Each point is reached from the start by the listed moves, each made 0, 1 or 2 times, or once backwards (-1), plus a little noise. Is the number of moves made odd or even? Then give how often each move was made.

Moves:
(1): [ 22 -17 -32]
(2): [18 12 17]
(3): [-14 -13  26]
Start: [ 8 21  9]
Points:
[ 89  12 -20] -> even (2, 2, 0)
[18 19 95] -> even (0, 2, 2)
[73 -3  5] -> odd (2, 2, 1)
[39 46  0] -> even (0, 1, -1)

Moves:
(1): [ 26   0  13 -31   0  13  -1   4  -5  -8]
(2): [ 11  14 -22 -12  10   4  -8 -17   0   4]
(3): [ -4  18  11  18   4   6 -13 -20  -4 -15]
(4): [22 -7 -6 31 -8 -5 -1 22  1 -1]
(5): [ 10 -14  -5  -6  26   8   5  -6   2   2]
(6): [ -4 -10   5  -4 -12  15 -21 -13  32   1]
(7): [-15   2   2   5 -17  24  13 -25  -1  19]
(8): [-10  12  -6  -1   2   7  -9  14  16  15]
Start: [  0  -5  10   4   9   6  -1   6 -16  -7]
Points:
[-17 -17  25  95  37  38 -39 -11  34 -14] -> odd (-1, -1, 2, 1, 2, 1, 0, 1)
[ 60  17  27  14  10  36 -93 -27  39 -60] -> even (1, 1, 2, 1, 0, 2, -1, 0)
[ 53  19  31 -41  53  38   0  16 -45 -21] -> even (2, 0, 1, 0, 1, -1, 0, 1)
[ -9 -30   9  22 -22  22 -21  83  52  34] -> even (0, -1, -1, 1, 0, 1, 0, 2)

Moves:
(1): [ 15   0  12  -5  -1  -6   0 -10   3   3   3  20  -3  -2]
(2): [-1 11  4  3 -3 -2 -2  3  3  5 -7  0 -5 11]
(3): [-23   3  12 -10   1  12   5  -2   3  12  -3   8  -6 -14]
(4): [-13   4   6   3  -8 -15  19  -6   8  16 -10  -6   9   6]
(5): [ 0 -4  3 14 15 -3 -4 10 -3  8  0  3  0  6]
(6): [ 3  1 -3 14 -2 14  3  6  3  5  0  5  2 -5]
(7): [  3  -2   0 -11   1  12  11  -9  -2  -1   6   0 -12  13]
(8): [  0  -6  -2 -11 -18  -1   7  29  15  -6  -8  -8   2 -11]
(9): [ 12   8  -9   2   2   5  -6  -2  22   8  24 -14  11   6]
(10): [  6   2 -10 -12   0   7   3   3   2  10  -2   4  11   1]
(11): [ -5  -7  -8  -2 -12   4  -9  11 -15   1  11  11 -16  -6]
(12): [-8 -3  0  8  1 -7 -6 -4  9 -3 -3  6  5  7]
(13): [-6  8  6  0 -2  6  6  0 -1 -6  9  9  4  3]
(14): [-5 -2 12  7 -2 22 -2 -4 -5 15  4 -2 14  6]
Start: [-10  -4  -4   0  -2  -5   1  13  -1   8   5   7   9   9]
Points:
[-46   3 -32  -4 -64   2  43  21 -24  31 -24  13 -24  61] -> odd (-1, 2, -1, 2, -1, 1, 2, 0, -1, 1, 2, 1, 0, 0)
[-68   2  10  38  -7 -42 -10  60 -20  30  10  43 -35  -6] -> odd (0, 1, 1, 1, 2, 0, -1, 0, 0, -1, 2, 0, 1, -1)
[-30 -21  13  13 -18 -25  35  59  30  -7 -10 -53  57  22] -> even (-1, -1, -1, 1, 1, -1, 0, 2, 0, -1, -1, 0, 1, 1)
[-63  18  15  26  32  29  41 -14  11  95  30  -8  50  59] -> even (-1, 0, 1, 2, 2, 0, 1, -1, 1, 1, 0, 0, 1, 1)
[ -7  23  30  64  19  34  23 -63  66  38  74  23  68  57] -> even (1, -1, 0, 1, 0, 2, 1, -1, 2, -1, -1, 2, 2, 1)
[-67  24  60  11 -52  32  57  58  58  91 -22  36  63  29] -> even (1, 2, 1, 2, 1, 1, 0, 2, 0, 1, 0, 1, 2, 2)

Moves:
(1): [  0  10   3  -1   5   4   1   0  12   1   0  11  -6   4 -12   3  -1  14
  -8   1  -2  -8   9  -1]
(2): [ 2  7 -7 16  8 -1 -4 -3  6  2 -7  5  6 -3  2  5  4  7  6  0 -2 -3 -9 -5]
(3): [ -4  -3  15   3  -6 -12   2 -12  -4   0  -4 -14  -7   3   4   4   0   2
  -7   6  -8  -1  -9  -7]
(4): [  8   2   4   4 -12  -7  -1  -2   5  -3   4  -4   9 -10  -8  -6   4  -4
   7  -7  -6  -4  -1  -7]
(5): [ 12  -2  -6   5  -2   9   2  -3  -5   7  12   1  -4   1   0  -2  -2  -3
  13   7  -6  -8  -7 -12]
(6): [-5  2  4  0  3 -3  3 -2 -1 -2  5  5  5  3 -4 -2 -6 -1 -2 -1  6 -8 -9  7]
(7): [ -6  -1  -2   4  -6   7  -2  -7   2 -10   6  -3   5  -1   1 -12   0   8
  -1   2   0   8   1   1]
(8): [-15   3   0  -6  -1  -1   0  -4  -3  -3   0  -8  12   6  -4   8   5  -3
   8  -1  -4   1  -1   3]
(9): [ -4   3 -10   1  15 -12   0   0   8  10   4   3   1   6  -2  -3   7  -6
   0  -8   7   2   0  -9]
(10): [  7   0   5   1  -8  10   4  13   9   9   3 -13  -2   6  -4  -6   7   1
   0   2  14   2   3   2]
(11): [-4  2 -4 -3  2 -1 -7  1  3  7  4 -2  0  0  2  0  0  0 -4  9 -2 -4  5  6]
(12): [ -4  -1  -1   2  -2   6   2   1   4  -2   1   4   3   6   4   3  -3 -12
  -6  -5  -5  -1  -2  -2]
(13): [ -2   6   7  -3  13   2  -4   3  -1  -7  -1  -6  -6  -4  -5 -14  -2 -10
   6   6  -1  -1   3  -1]
(14): [ 12   4   0  12   3   0  11   9  -4  -5  -7  -1   8   8   3   1 -10   2
   1  -9 -14   4   3   9]
(15): [  0   0  -3  -7   0   7  -1   4   5 -11 -11   2   6   6   0  -3   4   8
  -3   0   0  -5  -7  -2]
(16): [  9  10  -2 -10   6   3  -1  -3  -6  -7   5   0   4   6   9   7   8   8
  10  -3   4  -1  -4   3]
(17): [ 12  -8   9   3   6   3   7 -17   1   3  -3  -6   6   2   6  -3  20  -3
  -6  -2  -1   1  -1   3]
(18): [  7  -9   1   1   2   0  -2 -12  14   0  10   7   5   1  -6   3  -7  -3
   3   4  -7   3  -1   5]
(19): [-3  9  1  0 -9 -6  4  4  4  6 -2  2 -7 -2  5 -6  4 -4  6 -4 -1  1 -8  2]
(20): [  1   1  -5  12  -7   4   7   4   2 -13  -3   7  -7  20   6   3   6  -1
   9   2  -3   2   3   2]
(21): [-13 -13   1  -2   1  -9   9   7  -3  -3   9   3  -7  -7  -1   1   4   2
  -2   2  -8   1   4  -6]
(22): [  7  -3 -18   5  -3   9  -1   7  -3  -7  10  -7  -3   7 -16  -6   4   8
  -9 -10 -11   4 -11   2]
(23): [  2  -8   7   3   4   0  -8   6   3   6   2  -9 -10   2  -4   1 -10  -3
   9 -14   1  -1   1   5]
(24): [  9  -1 -10 -11   3   3  15   4  12  -4   2  -9  -4  -7   3   9   1  -3
   0   1  -3 -12   0  15]
Start: [ -7 -13   5   2   7  -1 -12  -7   4   1   8   7   7   3  -2  -3  -3  -5
  -1   0 -10  -6   7  -1]
Points:
[ -5 -11   8   7  70 -30  35   9  19 -51  38 -26 -10  22  46  -7 -33  13
  26  55 -22 -21   5  51] -> even (-1, 1, 2, -1, 0, 2, 2, -1, 1, 1, 2, -1, 2, 2, 0, 2, -1, 1, -1, 1, 2, -1, 0, 2)
[  4  -2 -64  -4  83  59  13 -63  38 -56   1  -5  26  36  -9   0  82  13
  16  43 -55 -49 -24 -24] -> odd (1, 2, 0, -1, 2, -1, 1, 2, 1, -1, 0, 0, 2, -1, 2, 0, 2, 0, -1, 1, 0, 1, -1, 2)
[ 51 -27 -95  63  46  29  -3 -48  45 -29  50  42  20  15   5 -26  55 -36
  41  12 -42 -14 -17 -52] -> even (-1, 2, -1, 1, 2, -1, 1, -1, 2, -1, 0, 1, 1, -1, 0, 0, 1, 1, -1, 2, 0, 1, -1, 1)
